Each row of a before or after table is a point. The points were changed in one or more steps. Then noise was added and the rows were shuffled. The steps act on how far a point lies along the listed directions, d1 being the first. Write out the steps. A step turns or swaps two directions, mirrors them in a line or flattens them onto one, adds a multiple of one to another, or multiplies one. Angles are multiples of 10 degrees, from the lower direction toward the higher: turns from -170 to 170, lines from 10 to 170 but not 90. Use the fewest steps. Two steps may share a direction if one is a turn and the other turns, adds or multiplies; they go together, in the order done. Otherwise the lowest direction goes first.

Directions:
(1): [-49 -34   6]
(2): [ 34 -49   2]
(3): [ -4  -5 -60]
Before, 12 rows:
[[ 25  -9  24]
 [ 18   4 -18]
 [  7 -33  32]
 [-23   0  18]
 [ -7  13  22]
 [ 37 -31 -33]
 [ 19 -17 -55]
 [ -2  14  12]
 [-12 -16 -28]
 [-10  33 -56]
 [ 53  26  33]
 [-18  15 -22]]
After (12 x 3):
[[ 28 -10 -47]
 [ 22  31 -17]
 [-25 -23  17]
 [-15 -15  59]
 [-47 -57  86]
 [-18 -64  48]
 [ 58  -1 -37]
 [-83 -11  78]
 [-32   8  37]
 [ 13  26 -38]
 [  3  15 -26]
 [  6 -12 -94]]
Steps: multiply d3 by 2; turn d1 and d3 by -140 degrees

Directions:
(1): [ 21  31 -52  30 -30  36]
(2): [  9 -59   8  59  -9   0]
(3): [ 55  24   0  18  18 -54]
(4): [ 59 -20  22 -31   3  43]
Before (8 x 6):
[[ -4  26 -19 -23 -12   6]
 [ 23 -21 -37  58 -21  28]
 [  7 -12   2 -17  -1  14]
 [-11  24 -16   0 -19   0]
 [ 22  23 -18   3   2  -3]
 [ 37 -10  14   7  -2  17]
 [  5  -5 -17  20 -14  42]
 [ -1   2   3   7  -4   9]]
After (8 x 6):
[[  7   9   7  -2  -1  11]
 [ 50  -2  15 -16  -4  43]
 [-26  24  -1 -12  -6 -23]
 [-39  16  -2 -20   3 -37]
 [ 13 -12   1  -7   0   4]
 [ 46  21  -5 -29   0  47]
 [ -5  16  -2 -19   8  -2]
 [ 96  25 -23 -41 -12  87]]
Steps: turn d1 and d2 by -70 degrees; add 1.5 times d1 to d4; multiply d3 by 0

Directions:
(1): [  5  42  29 -54 -49  14  -3 -37  35]
(2): [-14  30  -7   0 -54  13 -12  40 -68]
(3): [ -3  13 -37  16 -10  60  57  26  35]
Before (8 x 9):
[[ 11 -17 -14   0   7  13   6  21 -12]
 [ 16  -3  38 -24 -35 -29 -28 -10 -20]
 [-31  59 -11 -10 -95  30  -8  13 -46]
 [ 17  -5  -1  12  42 -20   8  -1  26]
 [ -8 -28  40   5   4 -37 -40 -37  -5]
 [ 12  11  -3 -32  -2  32   5 -23  69]
 [ 19  23  24 -61 -27  17 -23 -39  61]
 [  1  -6 -25  45  11  25  18  33 -21]]
After, 8 rows:
[[ 24  10   0  -4  28  -6  14  -5  41]
 [-36  28  -1  12 -59 -11 -39  21 -87]
 [ 15   2  -1 -23 -14  13   2   5   2]
 [-16 -46 -13  56  29   9  18   7   6]
 [ 15 -21   9 -12  29 -25 -39 -23  20]
 [ 15 -45   1   8  48 -33 -49   5 -11]
 [  6  38  15 -17 -39  25   3 -13   9]
 [ 10 -36  -7  38  10 -11   4  39 -37]]
Steps: turn d1 and d3 by -120 degrees; multiply d3 by 0.7
